Rows are points. Before rounding, the points of a table are all equally far from one centre. They may lie mostly on one side of it. Write the centre, to within rounding.

Points:
[[ -7  21]
 [-43  42]
 [ -1  -4]
 [-77 -28]
 [ -5 -19]
 [ -2  -9]
 [-62  38]
 [ -9  24]]
Centre: [-44  -1]

Points:
[[-16 -10   6  49]
 [-37  27   3  20]
 [ 22 -29  53 -21]
 [-21 -31  54  51]
 [-16  -1  75  47]
 [-22 -28  16  49]
 [ 34 -25  39  15]]
Centre: [-15  -4  39   7]

Points (16 x 9):
[[  3  -6  89 -48   3  17  27  41   4]
 [-19  11  30  10  -3 -24  57  38 -60]
 [ -6  23  -4  20  32 -28  53  52 -14]
 [-15   2  50  16 -39  37 -10  -2  46]
 [-27  52  19 -73   8 -29  12 -10 -49]
 [ 27   0  16 -54  52 -10  -8   7 -51]
 [ 11  34  18  12 -10  -6  50  71 -28]
 [  1  -2  38 -51 -25  19  -1 -41 -60]
 [ 48  -7  19   8  13 -47  25  29  -7]
 [-13  -7  31  11 -16 -38   9  46 -54]
 [ -4   4  70 -47  29  -1  13  54 -44]
 [-17  75   8  11  11  -2  45 -24 -59]
 [ 44  10  47 -28   1  -2  19  44  46]
 [ 17  30  43  41  37  15  48 -42  -6]
 [ -7  34  13  18   6  39  -3  64  37]
 [ 27   9  49  -3   5  21  63 -35 -50]]
Centre: [ -6  24  25 -13   6   7  10   2  -7]

Points:
[[ -4  -7 -43 -24   8   2 -47  10 -30 -39  -2  75]
 [-28  30  26 -42  -4 -29 -23  40 -37 -16  -8 -32]
 [ 50   7 -37 -24  23 -32 -29  39 -42 -73 -22  34]
 [ 36  16 -14 -36  20  -9   6 -26 -40 -28  26  42]
 [-20  25 -34 -40  32 -36 -30   5 -55 -25 -18 -16]
 [-20  17 -22 -34  -2 -37 -46  40 -39 -28  -4  74]
 [  6 -10  -8 -65   9  12 -38 -11 -64  21 -21   3]
 [ -7  -3 -26  -4 -12  -8   3  27 -70  22  32 -29]
 [ 19  27 -25 -10 -22   3  20  20 -61 -38 -65  22]
 [ 27 -13 -19 -33  27   2  17  27 -62 -71 -39  10]
 [-19  -4 -17 -11 -15 -49 -47 -17 -37 -48  -7  22]
 [ 12 -14 -23 -78 -30 -11 -40  44 -87 -26  -8  11]
 [ -4 -48 -43 -40 -41  10  -7  20 -51 -35 -55  33]
 [ 23   1 -39 -81  -5 -35  -6   9 -59 -32 -27  57]
 [ 33  -7 -32 -46  -4  38  -8  40 -47   3  32  59]
 [ 43  -7 -58 -16   0 -26 -24  -3  -9 -20 -60  48]]
Centre: [ 16  -7 -18 -29 -10 -14  -9  32 -24 -13  -9  13]

Points:
[[  7  60   0 -32  -8   0 -59   4  30 -19 -11  -1  12  29  -5 -52  11 -35]
 [-24  -3 -26  20   7  12 -55 -12  66  18 -42  43  17  33 -33  23  -3 -37]
 [ 16  43   0  14 -46  19 -22 -40  23  35 -31  36 -14  -9 -23 -35  10  -6]
 [ -1  44  10  -4  35 -11 -36   0 -17  49  22 -15   5  45 -55   6   7  10]
 [ -3  61   4  12  16  -1 -94 -60  19  -8 -19 -30  28   9 -20  28  13  18]
 [-18  61  32  51 -19 -23 -44 -59  -5  10 -21  12 -13  60 -44 -10 -16  -4]
 [-10  49 -11  27 -10  82 -42   4  40  24   2   5 -22  -7 -29 -33  17 -42]
 [-19  19  11  29  33  13 -44 -25   9 -24  10 -57 -36  -3  31 -20  13  27]
 [ -8  22  -8  36  22   7 -84 -33  78   4  11 -22  13  47   8 -18  18 -35]
 [-59  37 -34  66 -14 -34 -13  -7   1  36  20 -33 -18   1 -22 -21 -38   9]
 [ 23  66  24   9  -8   6 -58 -33  54   7   0  47 -38  22 -15 -34  -3  -7]
 [-15  30  31  15  36  14 -57 -32  15   9 -63 -12 -37  15  -6  -3 -33  42]
 [ -7  43  -6 -29 -34   6 -37 -21 -10  12  -3  -3 -26  26 -41   6  19  32]
 [-20  62  -6  29 -39 -16 -61   5  41   3 -19 -12  43 -54 -12  -1  16 -26]
 [-40  95  -3   7 -17   0 -48 -39  15   5  -3 -21 -48  -8 -30 -43 -33 -24]
 [ 25  72  13  55  17 -55 -13 -40   7  26   8 -23 -18  30 -18   6 -27 -28]
 [  0  65 -22  27   5 -13 -67  20  19  -5  26  60  -5  14  -2  20 -31 -25]
 [-12  32 -36  26 -13  13 -69  -7  77  -9  53 -25   3  22 -20  31   9 -36]
 [ -1  59 -11  39 -12  29 -39 -13  -1  -9 -29   3   9  -9  35  45 -45  16]
 [ 12  50  19  42 -15  45 -39  40  27  20   7 -51 -11 -37 -53 -13  -5  24]
 [ -4   2  -4  32  -6  10 -72 -75  21 -37   9 -28 -36   4 -18  -9  11  25]
 [  7  77 -10  16 -20 -37 -50 -20  20  18 -22  -9  -5 -25  -9 -15 -79  -3]
 [ 10  27  -1   8  -7   8 -26  -3  36 -43  -7  -2 -23 -34 -25 -77  24 -16]
 [ 10  20  34 -26 -18   2 -63 -10  52  -9  37  10  -5  38 -50  -5 -15  12]]
Centre: [-11  35  -3  34   8   4 -33  -8  30  -6  -6 -11  -2   6 -30  -4 -14  -7]

Points, 28 rows:
[[  7   5 -20  -7  26 -74  48 -37 -26 -23 -10  54   1 -23 -30 -15 -23 -23
   56  30  -6  33  25  31]
 [ -7  -4  12 -38   9 -43  34 -55 -26 -31  20  -6   3 -50 -27 -21   3 -44
   64  24  -1  25  32   7]
 [-11 -34  16 -26  34 -30  -2 -60   5 -33  29   5 -30 -17  -1  13  24 -40
   47  37  -1  27   0  15]
 [  9   3  32 -18  11  -8  21 -58 -36 -36  24  29   4 -71  -4 -25   8 -32
   60  33   9  39   9  26]
 [-17  24  26 -22  29 -16  32 -32 -39 -55 -34   3 -13 -40 -21  -9 -23 -71
   37   4  -8   8  19  -2]
 [  5 -12  49 -20  14 -52  35  -4  19 -44   8   6  -2  -8 -55  -8 -70 -12
   34  28   9  28  30 -16]
 [-14 -20  11 -17  25 -31  34 -21 -14 -48  10 -12  -2 -62  -1 -17  31 -59
    3  41  23  62  18  11]
 [ 56 -14  32 -36 -24 -49  32 -33 -27 -16  16  24   0 -42 -31   0   2 -15
   53  27 -14  30  17  49]
 [  5 -20  25  18  39  -5  18  14 -32   7  21  23  17 -58   6   8  -1 -47
   61  40 -20  23  25   0]
 [ -4 -26   5   1  36 -16  59 -31 -34  33 -18  40  -3 -33 -13 -15   0 -38
   42   9   5  34  12  47]
 [  2  11   4  10  29 -36  51 -24 -56 -30   1   8  -3 -15 -18  11   9 -26
   44  25 -29   7   4  63]
 [ 38  20  19 -16  10 -32  28 -16 -12 -38  32 -12  -1 -47  -4  48  19 -41
   49 -16   8  11   6  10]
 [-12  14   0 -12  -1 -22  69 -54 -20 -23  30 -23 -11 -28 -52   9  -9 -29
   16  14   8  57  20 -27]
 [ 24  -4  33 -22  22 -29  20 -15 -41  13  23 -16 -21 -48  -9   6  15 -16
   41  21 -39 -22   0  32]
 [-35  37   2  -1   1 -61  37 -38 -31 -56   3  40  -1 -24 -25 -48 -18 -46
   19  51 -19  54  -4  14]
 [  2  16  24   7  37 -50  36 -36 -21 -81  -1  13   0 -29 -22 -12  21 -10
   39  19 -10  45  47   3]
 [-20  41  28  -4  12 -25  40 -23   9  -9  22  17  -3 -54 -31 -50 -23 -57
   32 -22  15  43 -12 -40]
 [-12 -20 -19 -59  26 -38  30 -45 -14 -20  -8 -13 -17 -21 -13 -35  23 -36
   45  32  -9  40   5  14]
 [-25   6  32 -10 -11 -29  48 -58 -15 -36  24 -20 -34 -39 -41   3  -2  -2
   46  -1   1  13 -17  15]
 [ 27 -26   4  10  -4 -21  23 -54 -35  -8  40  10 -41 -48 -33   8  12 -45
   36  23  -9  37  21   9]
 [  5   4 -34 -49  12 -21  79 -46 -36  -1 -11  10 -18 -41   0 -26  26 -20
   15  42 -13  14  14  20]
 [ 14  -6 -34  -5  13 -36  83  -7 -29  -6  51  14 -15   1   2 -23   4 -41
   42  28  -2  56  -1  13]
 [  8  48  -4  -5   3 -95  51 -30 -14 -31 -18   8  23 -15 -27  -8 -20 -50
   33  30 -36  26  -8   2]
 [ 28  -3  13   7  36 -31  45 -54  -6 -29  -3  -4  44 -25   4  -6   7 -50
   57  64   2  26  12 -15]
 [ 10   0  20 -25   2 -60  39 -11 -53  -7  37  23 -13 -40 -51 -45 -11 -48
   46  28 -17  29  22  -9]
 [ 35   4   6 -37  33 -54  41 -32 -12 -24  -2  -4  15 -27 -30  -8  33 -32
   60  18 -42   6   9  -8]
 [ 16  -3  23 -37   7 -43  57 -10 -30   3  14 -27 -28 -42 -24 -26   8 -34
   56  21 -22   5  27  21]
 [-38   5  13 -44  43 -55  45 -34 -27 -42  45  23   4 -17   5   7  24 -16
   37  17 -19  47  -1 -21]]
Centre: [  6   7  19  -5  -6 -24  26 -10  -5 -12   0  24   0 -10   3 -10  -4 -15
   3  20  -2  21   0  -7]
